Each wall is flat, endless, passes through zero and stands at right angles to its row. A trip goes straight from one point to another. Which walls does it cross, in order?
In the rows, 128 means zero.

Walls:
(1): [128 148]
(2): [ 72 165]
(3): [141  89]
(4): [ 65 137]
(5): [181 124]
(6): [115  99]
(7): [160 181]
(8): [ 97 150]
Trips:
[174 224] to [147  32] => 2, 8, 3, 1, 6, 7
[96 87] to [ 76 108] => none
[126 169] to [118 178] => none
[ 91 112] to [ 91 102] => none
[109 154] to [147 188] => 5, 4
[183 166] to [177  26] => 3, 1, 6, 7
[160 142] to [146 139] => none
[152 144] to [166  99] => 3, 1, 6, 7

Walls:
(1): [ 82 187 132  71  41  98 162 138]
(2): [156 107 125 139 188 143 116 230]
(3): [ 78  79 178 174  92 172 106  67]
(4): [133 115  63 158  65 127 123 167]
Trips:
[210 123  86 127 145 249 146 181] to [121 151 120 107  74 143 166 187] => 1
[ 68  93 174 124 185 189  62  59] to [146 158 138 141 170  43 129 123] => 3, 2
[219 161  44 142 120 145 124 123] to [111 122 169 137 156 160 190 184] => 4
[ 74 118 161  57 115  71 164  92] to [ 97 102 114 112  52 100 103 161] => 4
[109 204  75 134 198 111 115 199] to [100 167 123 103 140  71 146 135] => 1, 4, 2
[145  37  62  99 222 152 173  93] to [121 135 152 104 141  97  71 151] => 1

Walls:
(1): [117  60 183 227 167  75 102 130 127 134 121 155  70 135]
(2): [147 183 138  83 169 155 100 119 107  80 171 106 135 132]
(3): [ 99 154 137 159 109 112 110 108 100 249 112  77 146 110]
(4): [162 135 124 109 153 105  34 122 118 181 102 131 120 158]
(5): [141 139 150 105 197 136 157 146  35 179 128 143 143  87]
(6): [139 127 104  77  36  51 124  96 205 139 133 148 146 140]
Trips:
[119 150 156 131 132 151 142 116  79  70  83 109 123  99] to [ 96  61  73 110 153 150 164  96 166 114 134 175 185 202] => 5, 2, 6
[151 122 136 110 137 157  73  95 127 122 139 178 161  96] to [206  87 127 111 125 124 117  93 132 131 151  93 186  94] => 3
[145  92 123 161 111 139  78 161  94 148 120 121 224  71] to [168 128 174 192 108 108 134 130 107 104 100 118  77 175] => 1, 5, 3

Walls:
(1): [147 104 142 100 135 136 115 123 106 153 101 211  90 132 115 174 124 132
  85  80 103  78 117 134 112 107 146 150 127 132 130 125]
(2): [118 156 133 123 145 119 119 106 181 159 135 121 113 150 137 113 135  92
 165 155 110  74 125 111 121 142 151 125 115  52 146 127]
(3): [ 76 140 127 143 115 126 128 168 125 149 157  92 125  69 195 184 109 108
 159 146 127 135  71 106 152 141  23 153 124 125 116 147]
(4): [108 130 166 125  63 133 129 112 161  96  65 163 131  94 192 150 162 130
 138 123 161 165 114 165 113  90 184 166 135  91 117  87]
(5): [138 167 161 110 161 107 143 114 146 144  84 119 102 128 111 133 106 145
 150 126 133  85 161 109 116 146 149 151 104 114 129 107]
(6): [123 120  76 161 143 146 137 113 124  85 122 147 147 160 129 169 111 107
 127 146  84 125 129 208 134 124 156 155 113 140 123 100]
(7): [249 119 124 133  92 165 143 142 137 119 116 110 134 147 162 210 119 165
 141 159 160 135 100  67 154 108  98 123 151  87 111 118]
Trips:
[114 138 160 149 114  38  70 141 136 108 148 188 115 155 107  91 164 128
 147  82 105 115  64  68  66 151 147 112  81 137 171 135] to [139 151 151 146 131 131 111 138 140  96 123 144 113 135 167 152 125 129
 172  79 125  89 128 122 141 166 150 154 105 147 143 148] => 4, 3, 6, 7
[146 124 110  97 119 149 144 119 153 126  82  68 100 158 163 155 131 114
 131 122 105 145 110 169 168 117  84  85 119 154 119 146] to [148 135  63 204 182 139 154 111 123 146 195 204 154 122 130 158 113 165
 125 102 117 175 150 122 134  98 107 161 164 118 116 142] => 1
[148 132  81 140 152 101  64 139  68 134 137 109 142 168  91 115 133 106
 107 125 151 136 112 150 125 133  97 129 101  94 132 121] to [124 144 157  93 132 141 123 108 130 124 107 129 159 155 121 102 102 133
 137 109 154 122 131 194 123 100 138 152 104 157 148 148] => 1, 5, 4
[154 164  92 110 132 133 136 117 119 159 130  95 139 121  75 161 179 144
  96  88 162 131 142 119 100 108 129 114 118 113 102 142] to [159 164 126 139 151 187 120 151 183 146 135 122 147 151 219 101 109 135
 165 145 123 142 168 112 171 156 149  97  86 149  61 114] => 1, 2, 3, 6, 4
[166 112 170 143  82 137 140 120 125  89 158 124 177 166 169 138 108  96
 147 144 138 160 148 171 171 161  80 179 135  89 125 119] to [134 142 107 166  82 123 140 101 127 142  50 107 137 119 188 129 107 109
 136 107 123 170 124 140 129  78 114 155 166 210  72 126] => none

Walls:
(1): [ 87 141 165 105 181 130 108  73  64  76 125 147 103 161 158 137 129  86
 140  94 164 129 147 125 112 103  94 124 157 170  71 135 189 173 146 171
 131 126 117  76 126 108 131 145 160 125 163 130]
(2): [ 83 151 123  36 177 132 115 149 108 143 120 134 172 145 117 106  99 193
 169 130 155 124 135 125 123  89 148 111 112  80 111 119 116 173 159 137
 137 159 107 153 144 111 129 144 146  91 131 131]
(3): [132  78 126 110  97 161  57  72 156 115  57  52 102 156 132 133 158 163
 142 169  75  97 204 104  84  94 210  99 110 133 107 119 139 157 109 143
 108  84  96 134  89 126 153 166  73  67 116 141]
(4): [107  49 123 114 136 128 151 125 123 138 101 177 136  85  76 165 164 101
 149 154 139 148 123 157 141 146 139 153 121 142 115 137 166  90 104 179
 104 136  99 136 145 128  77 150  99  78 165 153]
(5): [149 154 127  86 222 154  84 135 102  80 127  99 123 129 153 115  80 122
 135 162 149 116 122 121 102 124  94 124 155 147 124 187  96 178 173 132
 162 168 121 100  95 137 111 165  91 122 178 143]
(6): [102 112 114 121 133 167 164  83  91 159 152 139 126 169 107 132 118  91
 179 130  96 112 162 113 129 150 154  76 159 126 107 108 179 136  95  99
 107 102 125 175 116 141 123 154 145 124 140 109]
(7): [128  66 184 132 142 131  70 118  71  99 143 229 129 141 167 147 177 141
 162 139 138 109  87 150 132 182 229 120 172 138 135 128  97 187 149 111
  96 130  94 111 113 127 141 100 161 110  83 170]
(8): [145 119 104 121  77 138 161 143 121  89  54 131 159 139 116 222 103 109
 123 168 137 161 181 108 179 140 104 115 112 127  96 131 183 160 132 105
 116  98  43 168  97 222 136 139 170 100 169  90]
(9): [136 101 127 111 150 125 131 120 109 128 167 169 173 101 155 170 105  88
  84 100 110 151 103  78 217  81 117 132 155  89 115 115 103  75  86 162
 144 147 173  83 119 157 125 199  95  86 129 221]
(10): [147  86 164  89  99 134  88 109 136 132 143 125 127 112 127  68 111 138
 119 128 111 138 135 142 126 165 117 159 153 149  97 131 101  75 126 110
  67 120 133  99  99 156 157 142 102 129 137 118]
Trips:
[126  74 163 116 133  95 200 154  95 160 130 123 108 128 152 145  92 142
 137 118 132 202 111 146 117 175 128 132 204 153 131 175 135  80 146 172
 208 166 129 107 134 151 132 121  92 139 135 164] to [ 75  85 107 109 103 125 134 159 164 146 144 123 146 102 148 143  85  76
  57 102 189 158 165 143 139 123  77  71 200 109 162 129 106 114  81 104
 148 127 134 165 100 130 121 112 133 144 119 170] => 7, 1, 8, 5, 6, 10, 4
[166  75 108 162 150 141 134 146 189 122 131 140 148 179 140 141 151 118
 167 145  99 145 116 163 137  89 168 104  96 117 122 130 120 110 112 121
 101 106  85 133 149 145 112 128 121 189 120 119] to [136 170 119 170 159 147 119 156  93 161  67 153 101 140 130 101 121 165
 156 146 155 171 106 121  58 152 175 166 107  88 137  59 134 122  81 169
 188  85 103 104 145 154 137 180 133 123 106 120] => 2, 8, 6
[ 98 118 136 112 135  90 124  88 100 139 109 151 150 115 131 172  98  95
  96 170  98 132  69 144 164 149 102  98 126 156 143 179 163 131 183 152
  96 122 113  92 127 166 132 116 152 182  97 130] to [193 126 117 138  65 140  77 143  86 175 151 161  94 109 144 142 103  72
 170 126 190 139 124 115  93 162 152  88  92  80 169 133 108 131 145  75
 126 197 138 102 121  84 177 119 146 175 134 100] => 4, 9, 1, 8, 5
